Every row gives one point. The points of each table are mixes of a few directions, plus a little noise. Count the directions of each table, and those that both share. Where both have some left over, give the other angles between the two spaces (their principal angles), to ten degrees, smallest first.
In the rows, zero is written as 128.

First (7 x 3):
[[110  93 119]
 [120 111 123]
 [ 81  26 103]
 [168 218 154]
 [154 187 146]
 [117 105 120]
 [141 158 135]]
Second (6 x 3):
[[180 122 144]
 [101 110 143]
 [ 83 126 121]
 [ 68 169  71]
 [223 101 176]
 [113 140 112]]
Directions: first 1, second 2, shared 0; angles 50

First (7 x 8):
[[ 71 144 186 146 138 172 108  99]
 [  7 101 133 131 176 139 132  84]
 [187 128  74 113 114  96 147 153]
 [156  90 190 127 115 106 103 150]
 [116 177  94 133 131 160 142 111]
 [245 138 141 123  83 112 118 172]
 [117 123  81 117 140 112 147 127]]
Second (10 x 8):
[[124  95  65 129 133 145 150 220]
 [148  96 158 133 181 108 165 108]
 [ 89 123 133 114  90 159  94 220]
 [122 112 220 111 171 119 166 164]
 [128 213 106  89 111 161 132 164]
 [153 147 168 121 166 117 128  42]
 [148 139  95 156 114  98 130  38]
 [112  82 101 137 111 151  55 129]
 [123 165  96 129  89 135 104 110]
 [131 109 134 163 116  86 156  86]]
Directions: first 3, second 5, shared 1; angles 40, 80

First (11 x 12):
[[113 108 131 135 132 141 113 160 141 105  82 153]
 [ 93  84 134 146 132 151  96 201 158  78  27 185]
 [172 181 120 109 121 100 165  41  90 187 249  62]
 [100  92 131 140 133 148 103 188 152  88  47 176]
 [142 144 126 123 125 120 140 104 116 145 164 109]
 [ 98  88 131 142 132 151  99 192 156  84  37 178]
 [160 168 123 114 125 108 156  65 101 172 217  80]
 [170 179 120 110 123 101 164  44  91 187 247  61]
 [111 106 129 135 131 140 114 163 144 104  80 156]
 [115 112 129 137 132 139 115 157 140 107  88 151]
 [143 150 127 121 126 118 140  95 115 150 172 102]]
Second (10 x 12):
[[122 192 194 218 151 107  91 169 231  52  18  78]
 [100 136 126 120 119 121 119 126 129 130 119 116]
 [ 89 118 120  82  99 135  62 109 117 138 175 142]
 [201  88 109 121 144 151 177 121  87 151 180 173]
 [133 102 111  91 115 142 112 111  98 149 183 157]
 [ 84 117 110  79  99 131  87 108 105 148 169 136]
 [ 73 131 110  93 105 119 115 114 109 147 134 114]
 [130 114  89 113 134 118 222 120  75 170 123 119]
 [212 133 137 199 179 124 241 156 136 117  69 120]
 [135 150 173 164 132 132  55 145 190  79 107 127]]
Directions: first 1, second 3, shared 0; angles 60

First (11 x 18):
[[ 90 144 144  93  53 120  94 133 119 102  89 140 143 109 104 110  95 171]
 [ 60 149  68 101  95 169 109  72 149 166 131 151 173 144 152 117 113 115]
 [ 98 122 139 110 101 135  91 115 109  96  91 125 128 119 120 118  96 174]
 [177 138 126 160 145 134 165 182 147 162 161 142 138 165 111 152 149  92]
 [188 118  88 151  67 156 134 197 149 157  99 114  95 249  81 162 157 114]
 [ 86 128 104 142 209 179 123  81 123 140 166 147 168 117 171 128  94 125]
 [ 99 128 148 121 177 110 130  83 118 113 150 128 141  59 163 111 121 127]
 [217 110 166 125  89  22 182 160 140 130 117  73  37 104 110 123 235  69]
 [142 145 140 137 139 119 153 151 139 147 159 145 148 113 124 133 136 108]
 [ 51 133 106 111 157 173  93  64 118 120 132 149 172 104 163 114  74 157]
 [195  91 181 155 169  98 133 172  98  77 109  90  71 124 112 142 137 154]]
Second (9 x 18):
[[114 136 119  52 151 159 161 127 126 160 132 130  95  78  73  85 158  48]
 [128 116 139 179 101 128  72 175 186  55 104  29 238 211 231 162 113 198]
 [130 129 128 135 128 123 128 124 123 130 130 136 124 129 126 132 126 133]
 [111 134 122  50 148 166 150 142 145 143 126  96 126  95  95  85 159  53]
 [114 126 130  95 128 161 110 171 182  91 110  36 200 153 168 113 145 111]
 [128 131 126 116 134 130 138 120 118 141 132 145 108 112 110 121 131 114]
 [139 129 127 156 127 102 137  98  92 151 140 192  80 114 105 140 113 147]
 [148 123 133 208 109  86 110 106 102 122 133 175 116 154 153 171  93 204]
 [143 130 126 161 127  97 142  88  79 162 144 214  64 106  93 142 112 147]]
Directions: first 5, second 2, shared 0; angles 60, 80

First (11 x 32):
[[140 216 180 145 179 193 143 124  57 138 145  87 155 193  88  64  94 120
   64 142 157 145 173  91 111 101 145 101 115  95 104  89]
 [125  83 106 118 107 110 123 124 150 125 126 133 119  99 149 157 153 132
  158 112 106 118 105 153 134 150 125 142 142 134 150 147]
 [112  91  87 129  87  43 112 152 212 114  96 206  96  82 143 171 117 131
  169 155 140 126 109 120 146 108  98 140 108 183 101 149]
 [109  79  79 127  78  30 109 155 226 112  91 217  90  72 148 181 120 132
  179 155 138 124 102 123 149 109  94 144 108 191 101 155]
 [142  90 138 108 140 196 138  91  67 139 163  43 151 132 147 129 185 131
  132  67  73 112 109 183 117 192 159 139 177  73 201 137]
 [141 208 178 141 177 197 143 121  55 139 148  80 156 190  93  67 101 121
   67 136 151 143 169  98 111 109 147 103 120  91 113  92]
 [136  94 129 113 131 167 133 104  94 134 150  75 141 124 145 135 170 131
  137  86  89 116 111 168 122 173 147 138 162  95 179 138]
 [138 132 147 122 148 182 137 108  77 137 151  72 148 147 127 111 149 128
  113 100 107 124 130 147 117 154 149 126 150  90 160 122]
 [142 169 167 130 167 203 142 109  53 140 155  62 157 173 110  86 131 124
   87 110 123 132 150 128 112 139 154 114 141  81 145 106]
 [109 141 101 144  98  31 112 170 219 112  84 235  93 103 120 148  76 127
  144 191 179 140 134  79 146  66  88 125  78 199  55 131]
 [114 105  96 131  95  56 115 151 199 116  99 197 101  93 137 160 113 130
  158 156 144 128 116 115 143 105 101 136 107 176  98 143]]
Second (10 x 32):
[[162 175  36 124 110  68 116  87 120 166 131 187 137 169 176 105 145 181
   73 151 151 114 216 154 113 139 110 170 149 101 150 161]
 [152  69 182 146 149 162 152 174  93 105 109 128  61  98  66 104 103 102
  164 141 117 151  52 101 134 114 112  92  86 168  45 106]
 [115 111 160 141 121 104 144 172 156  99  94 147 111  98 103  97  65  88
  146 167 148 138 119  76 118  79  92 109  89 177  61 102]
 [126 162 127 140 141 127 104 155 138 138 118 211  84 154  94 187 163 183
  121 151 139 152 116 104 169 125 140 111  88 128 100 133]
 [131 130 142 119 144 125 123  94 139 122 157  80 127 117 116 153 106 100
  154  85 145 125  74 162 140 112 178 124 146 162 130 133]
 [147 122  89 137 101 130 144 149 120 139  99 172 139 134 145  60 141 138
  108 188 118 125 199 107 100 155  58 137 120  94 117 134]
 [132 187  37 114  84 150 117  80 186 151 155 105 249 155 176  78 177 119
  132 163 138 105 213 184 108 200 111 151 196  64 211 169]
 [125 102 180 115 165 154 125 107  89 123 159  71  94 120 113 190 139 132
  138  50 108 130  53 158 147 129 198 123 140 137 148 123]
 [ 61  92 239 119 153 141 125 151 124  95 127  68 112  95 121 211 107 108
  135  52 101 126  63  91 144  78 178 114 110 154 145  76]
 [136 132  91 122 111 123 134 106 117 143 132 118 166 137 168  94 142 131
  105 130 118 110 184 147 104 150 106 152 157  97 165 139]]
Directions: first 2, second 6, shared 1; angles 80

First (11 x 32):
[[132 151 111 102 121 113 140 128 116 121 131 154 111 138 134 153 119 126
  143 113 111 128 145 153 148 175 123 108 127 140 109 136]
 [134 163 102  91 119 105 146 126 108 114 133 165 103 143 137 163 113 124
  147 106 104 130 152 163 158 197 119  98 128 147 100 141]
 [128 119 134 137 131 133 124 128 134 130 127 119 134 124 127 119 131 128
  124 132 133 127 121 119 122 112 130 136 127 124 134 126]
 [125 116 136 140 133 134 122 127 134 133 126 116 137 123 125 115 133 130
  122 137 137 127 121 118 120 108 130 139 127 122 137 125]
 [138 186  85  63 110  90 157 127  97 106 136 193  86 155 143 188 102 121
  162  91  88 130 171 189 177 249 115  74 128 161  80 150]
 [136 174  94  79 115  96 152 127 101 111 135 181  95 149 140 176 108 126
  155  98  96 130 162 177 167 223 116  87 127 154  91 144]
 [125 118 136 139 130 135 122 128 134 132 126 116 134 122 126 117 133 130
  122 135 135 129 121 116 122 107 131 138 128 121 137 124]
 [125 117 136 138 129 135 123 126 133 132 126 116 135 121 124 118 133 130
  123 133 135 127 119 117 120 107 131 138 128 123 136 124]
 [120  80 163 179 141 161 104 128 155 147 122  73 162 107 114  78 149 134
   99 159 161 127  93  77  86  30 140 171 127 100 168 109]
 [121  83 162 177 142 160 104 130 155 147 122  75 162 108 116  80 149 133
  101 157 159 127  95  80  90  34 139 169 129 101 164 110]
 [124 100 150 159 136 148 113 129 144 140 122  96 149 115 122  97 141 131
  110 147 148 127 107  99 104  72 135 155 127 112 150 117]]
Second (11 x 32):
[[ 92  71 134  83 154 112 113 127 123 136 142 117 142 107 138 162 142 178
  172 126 136 103 122 108 113  87 120 108 148 108 163 171]
 [133 139 113 121 125 117 155 127 119 152 125 145 109 105 134 138 135 111
  168 120 109 142 143 130 109 176 125 120 130 150 109 104]
 [171 182 140 185 103 155 139 122 134 130 111 119 118 122 109  93 131  76
   78 132 130 162 125 120 132 146 149 154  92 144 108  79]
 [135 158 106 138 115 125 133 138 131 104 125 155 122 180 132 109  97 109
  101 129 116 126 138 175 155 165 117 133 137 137  96 122]
 [140 147 122 139 120 129 142 128 126 135 123 136 117 123 127 122 128 108
  130 126 120 141 135 132 124 155 130 131 122 141 112 107]
 [144 130 150 144 127 140 139 115 124 161 121 104 122  66 117 133 161 114
  145 126 134 152 122  80  97 119 148 133 103 135 142 101]
 [161 177 130 174 105 148 133 128 136 115 115 130 122 150 115  93 116  86
   73 133 128 149 127 142 146 148 139 150 106 139 104  95]
 [145 146 141 157 118 145 121 125 135 120 122 115 132 132 117 109 128 113
   89 133 138 138 119 121 136 114 139 143 110 125 129 116]
 [145 147 144 162 117 150 112 126 139 108 122 112 138 149 115 102 121 115
   69 136 143 133 115 127 148 101 139 147 110 119 131 124]
 [ 76  66 117  68 156 102  99 139 128 103 149 136 151 166 148 158 111 195
  153 129 134  78 125 150 143  87 102 103 172  98 154 200]
 [ 65  45 112  39 168  85 122 133 113 144 152 140 136 107 157 190 138 202
  228 119 121  86 136 124 104 110 101  85 177 112 159 190]]
Directions: first 1, second 3, shared 0; angles 30

First (11 x 32):
[[116 152 109 162 107 152 145 105  98 134 125 137 153 144 155 143 114 135
  112 123 138 128 125 106 122 141  89 158 134 115 126 128]
 [ 79 153 160 117 125 116  85 137 136 113 113 163  76 178  75 188 162 134
  177 137 191 117  98 112 119 142 124  81 114 175 105 126]
 [113 153 174  66 104 120  83 159 120  60 149 148 110 191  67 122 152  85
  144 192 185  63 115 104 109 115 112  92  62 160 115 148]
 [ 79  87 146  87 217  33  44 163 218 162 125 191  29 118  64 155 164 120
  191  99 133 217 107 132 125 118 189  62 125 202  98 164]
 [180  74 130  80 165  95 130 158 167 127 150  94 131  69 125  53 121 105
  111 134  65 140 155 165 141  95 187 123 123 115 146 140]
 [135 165 167 119  64 178 144 130  88  75 114  94 134 172 102 153 148 138
  144 166 182  35 119 135 130 140 114 104 112 123 133  88]
 [105 107  71 181 181  99 130 101 150 204 124 167 130  88 179 136 101 144
  111  65  82 236 131 113 128 136 121 169 170 125 120 155]
 [156 116 112 124 128 132 147 128 121 127 143 112 160 107 153  87 109 115
   97 133  96 126 145 131 129 115 126 155 125 104 140 137]
 [148 159 143 130  68 181 160 121  80  86 127  92 163 155 133 126 126 128
  114 162 153  50 131 128 128 134 101 137 114 103 140 102]
 [151 109  78 192 140 148 183  93 123 188 111 101 165  67 200 122  95 166
   98  72  68 180 146 147 146 139 132 178 189  84 145 108]
 [144 134 116 149 108 154 158 113 107 130 125 107 156 119 154 123 115 138
  109 125 117 115 136 132 133 133 116 150 140 104 137 114]]
Second (10 x 32):
[[127 123 130 116 126 108 113 139 134 120 146 127 130 142 131 108 115  98
  115 154 116 129 137 115 113 118 124 135 120 123 116 150]
 [ 91 160 130 167 124 163 133 100 112 145  87 157 103 141 110 209 160 187
  171  81 186 131  96 130 144 162 114 104 143 159 129  90]
 [125 129 129 125 127 121 122 131 130 125 133 130 127 136 128 125 125 118
  125 137 127 128 129 122 121 126 124 130 125 128 122 136]
 [121 142 127 153 130 162 147 108 117 143  97 136 118 114 120 172 151 180
  154  84 158 127 111 145 151 149 130 113 141 142 144  91]
 [168 123 115 158 143 199 196  96 113 156  78 104 140  45 130 154 163 226
  154  38 137 119 118 195 191 147 161 113 152 128 186  50]
 [ 96 134 137 109 117  79  79 149 137 109 161 147 118 188 125 115 106  61
  113 190 126 135 133  79  84 116 102 137 111 131  87 183]
 [167  86 128  65 130  58 100 176 154  96 201  96 160 137 151   7  74  15
   60 221  44 127 176 105  86  75 137 166 100  87 107 205]
 [ 99 161 127 178 127 185 154  90 107 155  69 151 103 118 110 222 172 220
  182  51 192 129  90 149 163 170 122  98 150 159 147  65]
 [138 106 132  86 126  70  94 163 146 103 181 117 143 155 141  55  90  39
   84 203  80 129 157  98  88  94 124 153 106 105 101 192]
 [149 117 124 124 133 135 143 129 128 130 128 114 138 105 133 110 127 134
  121 120 112 125 135 143 138 123 140 131 130 119 141 120]]
Directions: first 4, second 2, shared 1; angles 30

First (10 x 32):
[[126 126 127 130 136 130 119 123 129 128 121 130 125 131 128 123 132 128
  123 126 135 127 134 127 132 124 126 126 123 127 125 128]
 [119 117 120 134 166 137  78  99 124 124  89 134 112 151 128 103 155 121
  104 112 165 114 160 117 145 110 114 116 101 128 122 128]
 [109 108 115 136 194 143  37  78 125 123  60 141 101 167 130  85 174 115
   85 102 194 104 184 110 161  98 106 108  79 128 118 127]
 [135 137 134 125 103 122 161 146 130 131 154 122 139 113 129 144 111 132
  144 138 101 137 108 134 116 139 134 137 145 129 132 127]
 [144 144 139 122  75 116 201 167 131 132 182 117 151  97 127 163  91 138
  162 149  74 148  84 142 103 151 146 145 166 128 136 129]
 [128 127 127 129 132 130 124 127 128 126 125 128 128 129 128 127 130 127
  124 127 131 127 130 129 129 127 128 127 126 129 127 128]
 [148 149 141 120  59 113 221 180 130 134 200 115 157  89 126 173  80 141
  173 155  60 151  71 146  96 159 151 149 179 129 137 130]
 [115 115 119 132 172 138  68  96 128 124  83 136 109 153 129  98 160 120
   99 110 172 112 164 117 150 107 113 114  97 128 121 127]
 [153 152 144 119  43 108 245 190 132 135 216 112 163  80 127 184  67 143
  184 163  44 159  57 149  87 165 156 155 191 128 141 131]
 [106 105 113 136 202 145  28  74 123 122  52 142  98 168 129  81 179 113
   79 100 201 100 189 109 162  95 104 106  75 130 117 128]]
Second (8 x 32):
[[128 130 125 131 136 127 121 131 130 130 123 131 125 132 130 125 129 126
  124 124 130 126 134 128 132 123 126 127 125 122 127 127]
 [127 127 131 124 121 130 135 125 124 126 133 126 131 124 125 131 126 130
  131 132 126 130 122 128 125 132 130 129 132 134 129 127]
 [134 140 109 151 178 119  80 146 149 140  94 148 107 159 145 103 142 109
   97 102 143 109 169 126 152 103 117 122 103  90 119 131]
 [113  98 172  74   7 150 241  87  78  97 209  77 179  55  89 187  93 172
  202 188  92 172  31 133  72 188 156 143 186 218 150 120]
 [125 121 139 115  98 134 155 119 116 120 148 116 139 110 119 143 120 139
  145 143 119 139 104 129 114 143 134 132 141 150 134 126]
 [142 156  87 180 241 107  23 166 175 157  53 174  79 195 165  74 161  86
   60  72 161  87 218 123 180  71 103 113  74  45 107 134]
 [126 123 136 117 106 132 148 121 119 122 143 119 137 115 121 138 122 136
  142 139 122 137 110 129 118 139 133 130 139 144 132 126]
 [129 130 125 131 135 127 120 130 131 130 123 131 125 133 131 124 130 126
  123 125 130 125 133 127 131 124 126 127 125 123 127 129]]
Directions: first 1, second 1, shared 0; angles 40

First (10 x 32):
[[182 100 178 111 122 114 114 148  80   7 233 165 112 112 183  35 170  97
  108 122 213 133 188 170 107 200 168 128 108  49 111  90]
 [109 138 111 134 130 134 132 122 145 169  91 116 133 134 108 159 114 138
  135 130  99 127 107 114 136 103 114 127 135 156 134 141]
 [108 139 108 134 131 133 134 120 146 176  87 113 134 135 106 164 112 141
  137 130  94 126 104 111 136  99 111 128 136 159 136 143]
 [118 134 119 131 129 131 131 124 137 151 108 122 131 131 117 145 119 134
  131 129 111 128 117 121 131 114 121 128 132 143 131 135]
 [131 126 131 126 129 128 128 129 125 121 135 130 126 127 132 122 131 126
  127 127 134 128 132 131 126 133 131 129 127 124 128 126]
 [115 135 116 132 129 131 131 123 139 158 103 119 131 132 115 150 118 135
  133 129 107 126 113 118 133 110 118 129 133 148 133 137]
 [143 121 142 123 126 124 124 134 114  95 157 139 123 123 143 102 140 120
  123 126 151 129 144 140 122 147 139 128 122 106 124 118]
 [133 125 134 126 127 127 126 129 124 115 139 132 126 126 134 118 132 124
  126 127 137 129 134 132 126 136 133 129 126 119 126 124]
 [113 135 115 133 130 132 132 123 141 162 100 117 132 133 113 154 116 136
  133 129 105 126 111 117 134 108 117 128 133 150 133 139]
 [129 128 128 128 128 128 128 128 128 128 128 128 127 128 128 127 128 128
  128 127 129 128 128 129 127 127 127 128 129 127 128 127]]
Second (8 x 32):
[[145 140 122 128 128 106 134 100 124 123 114 106 138 120 128 104 107 157
  101 103 124 137 132 145 117 137 164 126  89 109 114 135]
 [110 134 138 123 127 144 105 139 136 123 158 142 117 134 126 135 128 103
  150 151 133 125 127 131 132 143 112 124 138 144 141 119]
 [117 106 152 124 118  86  93 131 136 152 140 109 161 165 137  99 102 145
  114 138 169 160 153 155 123 161 111 134 140 135 118 101]
 [131 140 133 137 107 128 139 109 119 121 106 122 111 110 134 126 137 117
  125 135 126 161 104 139 138 154 126 126 156 134 120 139]
 [132 109 137 113 129 137  95 145 128 114 182 150 113 160 134 135 149 114
  158 137 148  97 136 131 121 107  80 140 127 139 132 115]
 [ 97 159 125 139 127 169 144 142 139 136 112 144 108  93 116 160 132  85
  140 156  97 136 103 105 150 147 143 110 164 144 151 138]
 [159  93  98 119 135 119 187 113 106  91  93 128 151  91 120 111 141 170
  138  93 110 112 141 120 113  77 158 137 105 118 125 149]
 [135 144 118 142 152 134 126 145 135 165 119 124 125 151 127 153 128 133
   96 109 115  94 129 102 132 100 131 127 106 102 120 132]]
Directions: first 1, second 6, shared 0; angles 50
